Each wall is flat, endless, passes through zero and stands at right angles to its row. A trip goes straight from one point to another. Which walls does it cross, in order?

Walls:
(1): [ 0.26 -3.18]
(2): [ 0.73 -0.30]
(3): [ 0.11 -2.02]
Trips:
[ 2.21 -0.01] to [ 2.83 -1.54] => none
[3.25 2.73] to [0.55 0.63] => none
[ 0.34 -1.16] to [ 3.79 -2.85] => none
[-1.36 -0.58] to [ 1.07 -1.50] => 2
[-0.45 -1.52] to [2.21 0.29] => 3, 1

Walls:
(1): [-2.75 -0.68 -5.37 -4.70 -0.63 -0.09]
(2): [ 0.79  1.30 -2.33 -1.05  3.23 -0.61]
(3): [ 1.68  2.16  1.42  0.59 -1.61  0.11]
(4): [ 1.55  3.54 -1.81 -0.54  3.24  3.36]
(5): [-0.63  2.66  1.37 -3.04 -0.23 -0.07]
Trips:
[-1.79 -0.07  2.16 -1.82  1.16  0.48] to [ 0.16  3.11 -3.01 -0.75  1.73  0.51] => 4, 2
[-3.23 -0.88 -0.51  3.00 -0.15 -0.61] to [-1.34 -1.28  2.12 -0.59 -2.18 -1.21] => 5, 3
[-2.86 -0.17 -0.96  0.62  0.95  0.84] to [-0.46 -0.24  0.60  1.41 -0.70 -2.65] => 4, 2, 1, 3
[-0.70 -1.08 -3.33  0.95  1.02 -3.42] to [ 1.24 -1.03  0.42 -1.53 -0.63  0.69] => 2, 5, 3

Walls:
(1): [ 2.56  0.75 -1.23  1.66  1.77  4.01 -3.22  3.53  2.14  0.37 -1.54  0.08]
(2): [-2.74 -3.30 -3.10  1.34 -1.45  0.76  3.60  0.54 -2.86  0.13 -0.60  1.37]
(3): [ 1.81 -2.46  0.42 -1.53  0.17  0.34 -0.66 -2.36 -2.18  1.81 -4.13  2.35]
(4): [-2.15 -2.15  0.22 -1.25 -1.88  1.76 -0.40  2.83 -2.39  1.17 -1.90  4.85]
(5): [-2.30  1.01 -0.48 -1.11  1.02 -0.14  3.05 -2.18 -1.05 -1.20  2.82  1.30]
Trips:
[-1.82  1.34 -2.18 -2.88 -0.78  1.55 -2.53 -0.69  1.04  1.88  1.61 -0.13] to [-1.04  4.62  2.51  2.81  1.69 -0.03  0.00  0.69  1.25  3.77  0.30 -1.41] => 4, 5
[-0.34  2.04  3.50 -0.18 -1.01 -1.75 -2.35  0.01 -1.69 -2.82 -2.95  0.57] to [ 3.11  0.30 -0.61 -0.24  1.16  0.01 -3.02  1.49  0.86  0.94  2.37  1.22] => 1, 4, 3
[ 2.02  0.33 -2.09 -0.81  4.47 -1.63 -1.64 -2.30  2.05  1.50 -0.58  1.84] to [ 1.48 -2.34  0.78 -0.91  1.28 -0.42 -4.06 -0.23 -2.50  0.31 -1.35 -1.67] => 4
[ 1.76 -2.54 -0.30 -0.70  0.29  0.67 -1.52 -0.86  1.60 -1.24  0.40 -0.58] to [ 1.70 -3.04  2.68  0.68 -2.15  0.05  1.17  1.68 -1.66  3.84  0.84  1.34] => 4, 2, 1
[-0.11  2.70  1.85  1.28  2.01  3.31 -0.75  1.87  0.95  1.91  0.64 -2.63] to [ 1.85  3.88 -1.30  1.05 -2.93  1.48  0.11 -0.66  0.83  0.78 -2.58  1.74] => 3, 4
[ 1.98 -0.37 -1.23 -1.19 -0.44 -1.52  2.43  1.32 -0.53 -2.16 -0.87  1.48] to [-1.74 -1.35  0.26 -1.95  0.88  1.93 -1.77 -1.56 -2.36 -0.57 -1.43 -1.42] => none
[ 4.75  0.98 -0.64 -0.27  3.35 -3.90 -2.55 -0.16  6.78 -0.93 -1.54  1.34] to [ 2.24 -0.24 -1.83  0.73  1.61 -0.74  3.01 -0.43 -1.94  0.01 -1.64 -2.25] => 2, 1, 5

Walls:
(1): [-0.10 -1.46  1.27 -3.72 -1.40  0.74 -0.99  1.40  0.01 -2.67  5.02 -0.45
 -4.27 -2.11 -3.44 -0.51 -2.56  0.58 -0.81 -2.32]
(2): [-3.36  1.22 -2.42 -0.37  3.25  1.78 -1.99  4.24  0.64 -0.03 -2.65 -2.84
 -0.61 -1.22  2.69 -0.35 -0.74 -2.15 -1.87  0.99]
(3): [-1.49  0.50  0.54 -2.03 -2.31 -0.76  3.26 -2.71 -0.01  2.11 -1.21 -1.51
  0.79  1.01  2.18  1.22  3.52  0.61  1.47 -0.61]
(4): [-0.30  1.38 -0.92  0.86  4.06  2.26 -2.36 -1.83  0.70  0.80  1.12  2.20
  1.51  0.76 -0.32  2.54 -1.87 -1.43 -0.51 -1.80]
Trips:
[-1.65 -2.29  2.16  0.93 -1.19 -2.38  1.38  1.09 -3.20  2.34  0.85  1.54
  0.07 -0.93 -1.84 -1.35 -2.27 -1.84 -2.34 -0.70] to [ 1.00 -1.57  1.31  0.47  1.56  0.89  0.73  1.98 -3.16 -1.60  0.42 -2.07
 -2.35 -2.68 -1.46  0.98  3.18  0.22 -1.35  0.54] => 2
[ 1.78  0.71 -1.62  1.43 -2.76 -0.87  2.99 -1.14 -2.14  1.83 -0.20 -1.23
  1.31  0.33 -0.18  0.88 -1.26  1.12  2.43 -0.16] to [-2.33 -0.33  0.44 -0.57 -1.10  0.02  2.78  0.84  0.43  1.75 -1.95 -2.80
  2.36  2.71  0.48  1.24  0.48  1.66 -1.68  1.22] => 2
[-1.85 -1.60  0.53 -1.71  1.81  2.52  0.34 -0.91  2.06  1.03 -2.66 -2.51
  4.16 -1.76 -2.93 -3.96 -0.67 -0.55 -2.26 -1.12] to [ 1.84  0.83  0.01 -0.53  0.09  0.30  1.84 -1.69  1.55 -1.86  0.45 -1.83
  1.80  3.28  0.88  1.56 -0.54  2.10 -0.37 -1.76] => 3, 2
[-1.99 -0.74 -0.50  3.47  0.16  3.16  0.86 -0.63 -0.99  1.31 -0.63 -0.45
  0.56  1.03 -0.99 -1.25  1.03  0.20  2.51 -0.80] to [ 0.80  0.22  1.06  1.77 -2.03  1.93 -3.30 -1.16  0.70  2.08  0.76  0.55
  0.44 -1.38 -3.10 -1.42 -0.32 -0.79 -0.06  0.77] => 3, 1
[-0.22 -0.40 -2.39  0.25  0.35 -0.13 -1.22  1.09 -2.40  2.19 -1.25  0.61
  1.20 -0.57  2.63  1.52 -1.83  1.50 -4.14 -1.14] to [-0.44  2.21 -0.60  4.01 -2.86  2.05  2.23 -0.77 -0.02 -0.67 -3.00  0.25
 -0.43 -0.35  0.07  0.23  0.16  1.92  1.43  0.32] => 3, 4, 2
[ 3.36 -2.22  5.01  0.38  1.58 -0.12 -0.94  1.19  2.08 -0.28  0.31 -1.49
  0.02  1.92  0.75  0.46 -0.66 -3.04  1.58 -3.29] to [ 1.08 -1.69 -1.62  0.91 -3.78 -1.25 -0.91  1.13 -0.53 -0.15 -2.56  0.17
  0.49 -2.33  1.27  3.93 -1.66 -0.45 -2.04 -0.33] => 4, 2, 1
[-3.24  0.80  0.28  1.35  0.74  0.61 -1.26  0.08  2.44  0.97  2.58 -1.64
 -2.52 -1.87 -0.47  0.06  1.26  1.72  2.15 -1.14] to [ 2.11 -3.59 -1.23  1.29  0.79 -1.19  1.02  2.93  0.67 -1.00  1.06  1.70
 -2.28  1.51  0.06 -2.13  1.77  0.51 -3.13 -3.02] => 3, 4, 2
[ 3.14 -1.17 -4.11  1.71 -0.87  3.41 -1.71  2.27 -1.59 -0.35  0.71 -0.40
  3.28  0.55 -0.06  0.81  1.04  1.78 -2.60  1.82] to [-6.50  3.94  1.80 -1.34 -0.99  0.95  3.31 -1.28  1.27 -1.91  1.16  2.28
 -2.03  2.74  0.08  2.93  1.82 -3.52 -3.62  0.36] => 3, 1
[-0.63  2.88  1.17 -1.17 -1.90 -3.21 -0.25  0.95 -1.48  2.13  2.76 -1.98
 -1.30  3.57  3.17 -1.01  1.19  3.10 -1.95 -3.25] to [ 1.78 -0.10  0.94  0.58  1.88 -0.96 -1.40 -2.07 -0.28 -3.10  1.08  0.79
  1.59 -1.42  0.77 -1.16  2.93  2.04 -1.10  4.30] => 1, 3
[-3.29 -1.20  1.18  0.83  0.99 -0.53 -3.68  0.08 -1.61 -1.98 -1.34 -2.69
  0.55  0.07  0.09 -0.26 -2.79  1.90 -1.61 -2.75] to [ 2.62  5.03 -0.91 -0.15 -1.12 -1.82  3.14  2.11 -0.68 -0.49  1.99 -0.56
 -0.68 -2.37 -1.97 -0.17 -0.37 -4.17 -0.68 -1.17] => 4, 2
